Rows are points. A path goes straight from each point to the next, and from the last back to the first. The post is the endless flat space through its rows: a point in 2 columns, a line in 3, a plane in 4, and so on, so that a path can go around it. How many times does the path go around the post? Going back the other way cancels.

Post:
[[-0.11 -0.18]]
Path:
[[-0.11 -0.48]
 [ 0.32 -0.64]
 [ 0.18  0.10]
 [-0.48  0.62]
 [-0.30 -0.03]
 [-0.10  0.15]
 [ 0.41 -0.12]
 [ 0.05 -0.48]
 [-0.32 -0.58]
 [-0.53  0.09]
 [-0.07  0.50]
 [ 0.43 -0.37]
 [ 0.06 -0.64]
 [ 0.21 -0.50]
 [ 0.02  0.06]
 [-0.17  0.03]
 [-0.57 -0.20]]
Times around: 0

Post:
[[-0.14 -0.35 -0.03]
 [-0.21  0.39  0.33]]
Path:
[[-0.22  1.09  0.46]
 [-0.22 -0.06 -0.27]
 [-0.47 -0.13 -0.24]
 [-0.56  0.43  0.34]
 [-0.23 -0.64  0.01]
 [-0.54 -0.15  0.17]
 [-0.26  0.29  0.61]
 [ 0.27 -0.66 -0.11]
 [-0.01 -0.13 -0.20]
 [-0.33 -0.08 -0.06]
 [-0.35 -0.03  0.31]
 [-0.07  0.23  0.64]
 [ 0.30 -0.88 -0.16]
 [-0.17  0.17  0.00]
 [-0.03  0.19 -0.18]
 [-0.41  0.28  0.01]
 [-0.54  0.06  0.31]
 [-0.10  0.29  0.56]
 [ 0.02 -0.40 -0.04]
 [-0.01 -0.34  0.21]
 [ 0.12  0.52  0.37]]
Times around: 3

Post, 5 rows:
[[-0.39  0.46 -0.45  0.08  0.46 -0.19]
 [ 0.13  0.02  0.15  0.39 -0.25 -0.32]
 [ 0.13 -0.02  0.78  0.03 -0.20  0.05]
 [ 0.13  0.03  0.25 -0.47  0.24  0.09]
 [-0.27 -0.02 -0.05 -0.30  0.08  0.14]]
Path (30 x 6):
[[-0.02  0.50 -0.80  0.30  0.42 -0.42]
 [ 0.22  0.51 -0.61  0.14  0.49 -0.60]
 [-0.18  0.45 -0.42  0.40  0.17 -0.95]
 [-0.33 -0.29  0.49 -0.15 -0.19  0.04]
 [-0.12  0.01 -0.54 -0.07  0.52 -0.50]
 [-0.55  0.58  0.88 -0.04  0.28 -0.15]
 [ 0.02  0.32  0.34  0.48 -0.20 -0.49]
 [ 0.15  0.07 -0.06 -0.24  0.11 -0.03]
 [ 0.31 -0.10 -0.23 -0.34  0.19  0.16]
 [-0.01 -0.18  0.22 -0.59  0.28  0.26]
 [ 0.05 -0.01  0.09  0.24  0.03 -0.63]
 [-0.09  0.35 -0.25  0.15  0.20 -0.40]
 [-0.01 -0.06  0.08 -0.38 -0.10  0.12]
 [ 0.66 -0.32  0.48  0.28 -0.57 -0.13]
 [-0.02 -0.10  0.59 -0.47  0.14  0.50]
 [ 0.25 -0.05  0.34 -0.32  0.19 -0.09]
 [-0.26  0.12 -0.20  0.03  0.09 -0.39]
 [ 0.39  0.43  0.40  0.41 -0.11 -0.73]
 [ 0.08  0.36 -0.02 -0.07  0.09  0.19]
 [ 0.41  0.17 -0.64 -0.14  0.70 -0.01]
 [-0.42 -0.17 -0.44  0.10 -0.08 -0.08]
 [-0.70 -0.31 -1.11 -0.34 -0.01 -0.28]
 [ 0.15  0.07 -0.04 -0.10 -0.05 -0.64]
 [-0.35  0.19 -0.41 -0.23 -0.07 -0.04]
 [ 0.76 -0.10  0.74 -0.04 -0.27  0.33]
 [-0.02  0.58  0.14  0.77 -0.02 -0.39]
 [-0.36  0.18 -0.02 -0.28 -0.10  0.06]
 [-0.06  0.38  0.22  0.36  0.15 -0.45]
 [ 0.44  0.09  0.14 -0.53  0.63 -0.16]
 [-0.14 -0.18  0.74 -0.20 -0.12  0.57]]
Times around: 2

Post (7 x 8):
[[ 0.41 -0.12  0.11 -0.11  0.21 -0.19  0.09 -0.05]
 [-0.46 -0.17  0.01 -0.07 -0.23 -0.03 -0.05  0.30]
 [ 0.91  0.52 -0.17 -0.05  0.20  0.21  0.05  0.06]
 [-0.53  0.01  0.25  0.11  0.14 -0.27 -0.08 -0.43]
 [ 1.03  0.20 -0.31 -0.07 -0.11  0.44  0.15 -0.09]
 [ 0.12  0.26  0.06  0.21 -0.01 -0.50 -0.20 -0.28]
 [-0.13 -0.03  0.30  0.08  0.01 -0.03 -0.49 -0.20]]
Path, 31 rows:
[[-0.20 -0.58 -0.04  0.15  0.41 -0.16 -0.05 -1.16]
 [-0.49  0.09  0.22 -0.01  0.26 -0.10 -0.25  0.71]
 [ 0.24  1.00  0.16  0.34 -0.01  0.40 -0.88  0.34]
 [-0.11  0.39  0.53 -0.01  0.22 -0.03  0.00 -0.34]
 [ 0.22  0.41 -0.18 -0.23 -0.03  0.09  0.16  0.27]
 [-0.35  0.26 -0.28  0.14 -0.26 -0.33 -0.16 -0.26]
 [ 0.55 -0.55  0.14 -0.37  0.81 -0.35  0.06 -0.04]
 [-0.39  0.02 -0.04 -0.06 -0.31  0.68 -0.31 -0.50]
 [-0.08  0.01  0.24 -0.15 -0.26  0.30  0.24 -0.69]
 [ 0.82  0.04  0.30 -0.18  0.35  0.49  0.06  0.02]
 [ 0.21 -0.15  0.04 -0.02 -0.76  0.33  0.03  0.59]
 [ 0.05  0.41  0.48 -0.04  0.05 -0.30 -0.89 -0.25]
 [ 0.37  0.66 -0.24  0.23 -0.23  0.30 -0.46 -0.60]
 [ 0.44 -0.13  0.36 -0.50  0.43 -0.39  0.38  0.16]
 [ 0.45  0.25  0.01  0.18 -0.28 -0.61  0.30 -0.48]
 [-0.07 -0.03  0.20 -0.36  0.00 -0.45  0.02 -0.37]
 [ 0.93 -0.28 -0.44 -0.44 -0.06  0.19 -0.06  0.31]
 [ 0.25 -0.11 -0.05  0.21  0.24 -0.68 -0.24  0.02]
 [ 0.66 -0.21  0.21  0.27  0.13 -0.58 -0.22 -0.54]
 [ 0.19  0.02  0.26  0.08 -0.05 -0.01  0.40 -0.07]
 [ 0.34  0.18 -0.03 -0.44 -0.33  0.42 -0.10  0.36]
 [-0.18 -0.38 -0.22 -0.46 -0.30  0.46 -0.12  0.58]
 [-0.18 -0.23 -0.25 -0.32  0.03 -0.14  0.11  0.27]
 [ 0.37  0.41  0.11 -0.13  0.07 -0.08 -0.23  0.16]
 [ 0.29  1.00 -0.13  0.42 -0.49 -0.40 -0.05  0.10]
 [ 0.36 -0.24  0.35  0.16 -0.26 -0.04 -0.09 -0.08]
 [ 0.54  0.25 -0.15  0.03 -0.19 -0.23  0.32 -0.41]
 [ 0.45 -0.28  0.29 -0.30 -0.09  0.00 -0.46  0.15]
 [ 1.21 -0.02 -0.01 -0.01  0.21  0.03 -0.34 -0.80]
 [ 0.64 -0.11 -0.10 -0.51 -0.37 -0.13 -0.30  1.06]
 [ 0.15 -0.05  0.08 -0.29  0.01  0.05 -0.13 -0.52]]
Times around: 2

Post (10 x 11):
[[-0.54 -0.13 -0.25  0.50 -0.11 -0.01  0.09 -0.55  0.12  0.26 -0.02]
 [-0.15  0.21  0.11 -0.09 -0.31  0.41  0.32  0.20 -0.34  0.00  0.45]
 [-0.09  0.19  0.16  0.07 -0.14 -0.13  0.07 -0.10  0.18  0.37 -0.16]
 [ 0.05  0.29  0.75 -0.15  0.04  0.58  0.17  0.14 -0.59 -0.35  0.21]
 [-0.50 -0.52 -0.01  0.35 -0.14 -0.61  0.10 -0.71  0.09  0.47  0.21]
 [ 0.01  0.29 -0.08  0.07 -0.38  0.17 -0.44 -0.29 -0.12  0.37  0.36]
 [-0.39 -0.42 -0.25 -0.19  0.03 -0.17 -0.16 -0.16 -0.01  0.46 -0.17]
 [-0.22 -0.05  0.27 -0.12 -0.57  0.57  0.09  0.30 -0.14 -0.40  0.23]
 [-0.44  0.09 -0.03  0.61 -0.27 -0.14 -0.01 -0.10 -0.36  0.19  0.09]
 [ 0.30 -0.61 -0.38  0.05  0.02  0.33  0.01  0.33  0.00  0.30 -0.15]]
Path:
[[ 0.01 -0.07  0.05 -0.35  0.12  0.24 -0.05 -0.33 -0.16  0.30 -0.24]
 [ 0.01 -0.45  0.24  0.91  0.07 -0.22  0.51 -0.58 -0.36 -0.06  0.30]
 [ 0.56 -0.06  0.15 -0.20 -0.01  0.08  0.11  0.30 -0.87  0.48  0.45]
 [-0.29  0.17  0.15  0.08 -0.18  0.28 -0.31  0.60 -0.82  0.07 -0.12]
 [-0.54 -0.24  0.08  0.73 -0.35  0.14  0.25 -0.25 -0.11  0.37  0.16]
 [-0.03  0.21  0.41 -0.26 -0.78  0.30 -0.70 -0.29 -0.17  0.47  0.56]
 [-0.32 -0.32  0.31  0.44 -0.33 -0.13  0.06 -0.17 -0.03  0.13  0.48]
 [-0.20 -0.30 -0.25 -0.20 -0.27 -0.15 -0.26  0.03 -0.16  0.31  0.54]
 [ 0.23  0.78 -0.22 -0.34 -0.05  0.26 -0.51 -0.28  0.29  0.45 -0.05]
 [-0.17 -0.71  0.03  0.47  0.25 -0.34  0.26 -0.17  0.43  0.22 -0.20]
 [-0.54 -0.30  0.25 -0.01  0.25  0.12 -0.30 -0.04 -0.27  0.05 -0.31]
 [-0.23  0.44 -0.06  0.17 -0.26  0.19 -0.32  0.04 -0.12  0.58  0.39]
 [ 0.66  0.23 -0.53 -0.07 -0.29  0.29 -0.23 -0.49  0.72  0.87  0.64]
 [-0.23  0.69  0.54  0.65 -0.53 -0.45  0.44  0.13 -0.34 -0.03  0.41]
 [-0.33  0.11 -0.26  0.17  0.14  0.00 -0.23 -0.42 -0.43  0.25 -0.40]
 [-0.12 -0.37 -0.04 -0.47 -0.11 -0.29  0.00  0.07  0.11  0.19  0.09]
 [-0.43  0.12  0.05  0.47  0.26  0.23  0.14  0.24 -0.43 -0.04  0.17]
 [-0.90 -0.83  0.40  0.69 -0.17  0.00  0.07 -0.35 -0.53 -0.22  0.68]
 [-0.27 -0.09  0.71  0.46 -0.79  0.41 -0.63 -0.37 -0.45 -0.25  0.24]
 [ 0.04 -0.36  0.57  0.95 -0.14 -0.25  0.66 -0.10 -0.61  0.23  0.79]
 [-0.12  0.11 -0.56  0.31 -0.21  0.33 -0.01  0.29  0.29  0.53  0.05]
 [-0.14  0.51 -0.38  0.14 -0.28  0.05  0.50  0.44  0.29  0.27  0.32]
 [ 0.15 -0.19 -0.38 -0.52 -0.04  0.04  0.12  0.05  0.39  0.44 -0.28]
 [-0.12 -0.36  0.18  0.38 -0.06 -0.12  0.56 -0.43 -0.42  0.11  0.03]
 [-0.28 -0.42  0.13  0.54 -0.39 -0.08  0.46 -0.50 -0.15  0.11 -0.01]
 [ 0.10 -0.47  0.16  0.01 -0.33  0.02  0.28 -0.35 -0.18 -0.32  0.26]
 [-0.28  0.15 -0.43  0.25 -1.32  0.27 -0.16  0.35 -0.41  0.14  0.23]
 [-0.37 -0.13  0.22  0.62 -0.25  0.47  0.14 -0.14 -0.35 -0.25  0.09]
 [-0.26  0.08  0.53  0.05 -0.77 -0.21  0.24  0.49 -0.46  0.19  0.20]]
Times around: 1

Post:
[[-0.48  0.20  0.33  0.32  0.13 -0.12  0.23 -0.08 -0.28 -0.16 -0.06  0.15
  -0.04 -0.12]
 [ 0.11 -0.21 -0.12 -0.22  0.43  0.52  0.01 -0.44  0.38  0.42 -0.06  0.38
  -0.11 -0.32]
 [-0.74 -0.28  0.29 -0.63  0.32  0.40 -0.75  0.27  0.24  0.56  0.20 -0.31
  -0.07 -0.17]
 [-0.20  0.09  0.61 -0.04  0.10  0.30  0.34  0.02  0.29 -0.17 -0.08  0.04
  -0.01  0.15]
 [ 0.02  0.05 -0.67 -0.17  0.11  0.66 -0.04  0.10  0.03 -0.37  0.29 -0.45
  -0.03  0.17]
 [-0.09 -0.35  0.25 -0.38 -0.16 -0.32 -0.58  0.05 -0.34 -0.17 -0.26 -0.46
  -0.01 -0.22]
 [ 0.74  0.19 -0.58 -0.14  0.36  0.30  0.22 -0.12 -0.12  0.14  0.21  0.35
  -0.01  0.16]
 [-0.16 -0.08 -0.17 -0.13 -0.08  0.00  0.74  0.02  0.23 -0.07  0.26  0.47
  -0.10  0.05]
 [-0.11  0.04 -0.11 -0.03 -0.26 -0.02 -0.25  0.18 -0.32 -0.49  0.20  0.06
   0.45  0.33]
 [-0.16 -0.17 -0.15 -0.41 -0.62  0.13 -0.42 -0.19  0.26  0.44 -0.27 -0.52
   0.02  0.00]
 [-0.22  0.07 -0.25 -0.07 -0.25  0.67 -0.02 -0.24 -0.07  0.44 -0.56  0.08
  -0.17 -0.48]
 [ 0.58 -0.05  0.32  0.12 -0.04 -0.07  0.18 -0.22  0.33 -0.09  0.35  0.25
  -0.03 -0.24]
 [-0.48  0.54 -0.44 -0.40  0.03  0.18 -0.17  0.05 -0.03  0.00  0.04  0.25
   0.16  0.03]]
Path (25 x 14):
[[ 1.11 -0.08 -0.66 -0.55  0.03 -0.33 -0.19 -0.42 -0.02 -0.17  0.20  0.51
  -0.03 -0.12]
 [-0.04 -0.64  0.17 -0.40  0.23 -0.36 -0.11 -0.03 -0.63 -0.03  0.17 -0.79
  -0.41 -0.49]
 [ 0.21  0.56 -0.45  0.07  0.60  1.04 -0.21  0.31 -0.34  0.67  0.18  0.05
  -0.07 -0.28]
 [ 0.45 -0.02 -0.40  0.04  0.52  0.37  0.08 -0.40  0.40 -0.28  0.11 -0.12
  -0.05  0.03]
 [ 0.05  0.24 -0.25  0.30 -0.15 -0.02  0.36  0.59 -0.11 -0.22  0.40 -0.48
  -0.43  0.00]
 [ 0.07 -0.15  0.06 -0.07  0.15 -0.15  0.32 -0.57 -0.16  0.02 -0.88  0.42
   0.36 -0.08]
 [ 0.32 -0.23 -0.67 -0.81  0.18 -0.72  0.23 -0.59 -0.43 -0.18 -0.16 -0.09
   0.11  0.02]
 [-0.57  0.06 -0.29 -0.31 -0.60  0.18 -0.43 -0.28 -0.19 -0.50 -0.36  0.24
   0.09 -0.37]
 [-0.25  0.18  0.60  0.28  0.00  0.32 -0.93  0.18 -0.04  0.77 -0.20  0.32
   0.06 -0.05]
 [-0.22  0.06 -0.62  0.00 -0.73  0.70  0.03  0.02  0.37  0.57 -0.25  0.46
   0.55  0.15]
 [-0.02 -0.03  0.04 -0.22  0.34 -0.03 -0.33 -0.21 -0.09 -0.12  0.05 -0.49
  -0.21 -0.53]
 [-0.36 -0.43  0.24 -0.40  0.07  0.54 -0.84  0.01 -0.37  0.00 -0.37 -0.31
   0.33  0.40]
 [ 0.09 -0.35  0.31 -0.35 -0.73  0.22 -0.06  0.18  0.34  0.51 -0.45 -0.02
  -0.14  0.60]
 [-0.44  0.43  0.15  0.40  0.10  0.37 -0.18  0.29  0.07 -0.24  0.36 -0.10
  -0.11 -0.30]
 [-0.82  0.09  0.17  0.10  0.55  0.03 -0.01  0.39 -0.13 -0.49  0.73  0.37
  -0.01  0.13]
 [ 0.68  0.11  0.26 -0.11 -0.34 -0.05  0.09 -0.54  0.05 -0.39 -0.11 -0.74
  -0.13  0.02]
 [ 0.38  0.70  0.46  0.06  0.20  0.14  0.05  0.05 -0.22 -0.15  0.11 -0.10
   0.22  0.01]
 [ 0.51 -0.46 -0.24  0.07  0.55  0.13  0.03 -0.20 -0.55 -0.43  0.68  0.38
  -0.03 -0.11]
 [-0.32  0.63  0.54  0.15 -0.09  0.39  0.10 -0.42  0.67 -0.15 -0.39 -0.51
  -0.17  0.16]
 [-0.44 -0.21 -0.08 -0.30  0.34 -0.08  0.04  0.14  0.01  0.58 -0.31  0.73
  -0.02 -0.52]
 [ 0.35 -0.30 -0.46 -0.27  0.21 -0.16  0.29  0.10 -0.31  0.44  0.47  0.00
   0.02 -0.10]
 [-1.28  0.51  0.08  0.03 -0.02  0.29  0.20  0.18 -0.32 -0.83  0.15  0.06
   0.10 -0.05]
 [-1.28  0.17 -0.24  0.14  0.82  1.37 -0.05  0.32 -0.30 -0.05  0.31  0.40
   0.42  0.17]
 [ 0.07 -0.31 -0.13 -0.07  0.17  0.08 -0.12 -0.16  0.36  0.00  0.20 -0.04
   0.09 -0.06]
 [ 0.25  0.04  0.39  0.00 -0.23  0.79 -0.34 -0.05  0.86 -0.08  0.11  0.12
   0.07  0.00]]
Times around: 1
